Rows are points. The ring and each string are closed loops that go straight from each point to the next, and from the last back to the first. Before rounding, they use only three directions, however many columns there are. How many times does the string pass through the ring? Passing back the other way cancels.

Ring, 6 rows:
[[  7   4 -23   6]
 [-16 -23  -6  22]
 [ -8 -22  25   8]
 [ 30 -22  44 -19]
 [ 49 -29  22 -22]
 [ 37  -5 -10 -12]]
String (23 x 4):
[[ 25  -3   3 -10]
 [ 21   6   1  -9]
 [ 19 -14  -6  -1]
 [ 11  10  -7  -2]
 [ -4  32 -23   5]
 [-16   8 -41  23]
 [ -5 -30 -28  23]
 [ 11 -20   2   3]
 [ -6  -1   4   8]
 [-23 -13   3  20]
 [-29 -36   8  28]
 [ -5 -42  11  15]
 [ 13 -29   8   3]
 [  7  -5  29  -6]
 [ 16 -30  18  -2]
 [ 23 -38  31  -7]
 [ 36 -23  60 -26]
 [ 42 -14  52 -29]
 [ 28  -8  25 -16]
 [ 22 -22   9  -5]
 [ 47 -41   6 -13]
 [ 56 -38  -1 -17]
 [ 40 -37  -9  -6]]
Times through: 1

Ring (8 x 8):
[[  6  30 -28  20 -13   8 -17 -30]
 [ -6  46 -23  15  -1   9  -3 -21]
 [-14  38  -7   0  19   6  10 -11]
 [-17  13   4 -12  27   0  13  -3]
 [-14 -26   8 -17  19  -9   8   6]
 [ -6 -41   3 -13   8 -11  -2   2]
 [  8 -36  -8   0  -4  -5 -18 -14]
 [ 14   4 -24  17 -14   5 -25 -32]]
String:
[[-16 -57   4 -19   3 -20   7  21]
 [-20 -21  -6 -10   0 -13  10  16]
 [-22 -11  -7  -9   2 -12  14  17]
 [-30  -2   8 -21  25 -10  26  20]
 [-29  12   4 -16  24  -6  25  14]
 [-28   5 -11  -6   0 -10  19  19]
 [-13   5  -7  -4   9  -3   6  -2]
 [ -6   6  14 -15  39   4   5 -17]
 [-12 -17  20 -24  40  -4  11  -3]
 [ -1 -33  21 -22  37  -3  -1 -12]
 [ -6 -60  13 -21  16 -14  -1   6]
 [-14 -50  -8  -9 -12 -19   2  20]
 [-13 -15 -15   0 -11 -10   2   8]
 [ 13 -19   0  -2  14   3 -19 -30]
 [ -2  -7  -9   0   3  -2  -6 -11]
 [-15 -27 -13  -4 -12 -14   4  15]]
Times through: 1

Ring:
[[-38  -4  -2  47  26 -30   4   7  31]
 [-20 -12 -14  48  26   4   1   8  16]
 [ 13 -21 -34  32  14  21 -14  11  -8]
 [ 32 -22 -43  17  -1  21 -27  11 -16]
 [ 25 -15 -37  11  -9  -1 -29  10  -3]
 [ -9  -8 -17  25   7 -30 -14   9  16]]
String:
[[  9 -16 -29  22   8  -9 -19  11  -2]
 [  5 -11 -26  23   0  -5 -18   8  10]
 [  6  -4 -24  16 -14 -14 -23   5  20]
 [ -3  -9 -21  27   5 -11 -14   8  15]
 [ -5  -9 -20  30   7  -8 -12   8  15]
 [-28  -1  -6  34  12 -40  -5   7  32]
 [-45   3   4  43  18 -47   3   5  44]
 [-54   0   8  50  34 -53  10   8  40]
 [-42  -7  -1  49  38 -40   7  10  25]
 [-20 -10 -13  40  22 -16  -3   9  17]
 [-33  -2  -5  49  17  -6   4   4  36]
 [-45  -3   1  60  29  -3  13   4  39]
 [-25 -15 -12  50  36  -6   4  11  11]
 [ -8 -14 -21  38  20  -1  -7  10   8]
 [ -4 -13 -22  37  13   9  -8   8  11]
 [  0 -15 -25  33  14   1 -11  10   4]
 [  9 -13 -29  31   2  23 -15   7   8]
 [ 23 -19 -38  26   0  31 -20   8  -5]
 [ 17 -15 -34  24  -2  20 -20   8   1]
 [ 44 -22 -49  12 -11  34 -32  10 -18]
 [ 56 -28 -57   3 -10  25 -39  14 -33]
 [ 19 -20 -36  19   7  -1 -22  12 -11]
 [  5 -13 -26  26   5  -1 -16   9   7]]
Times through: 3
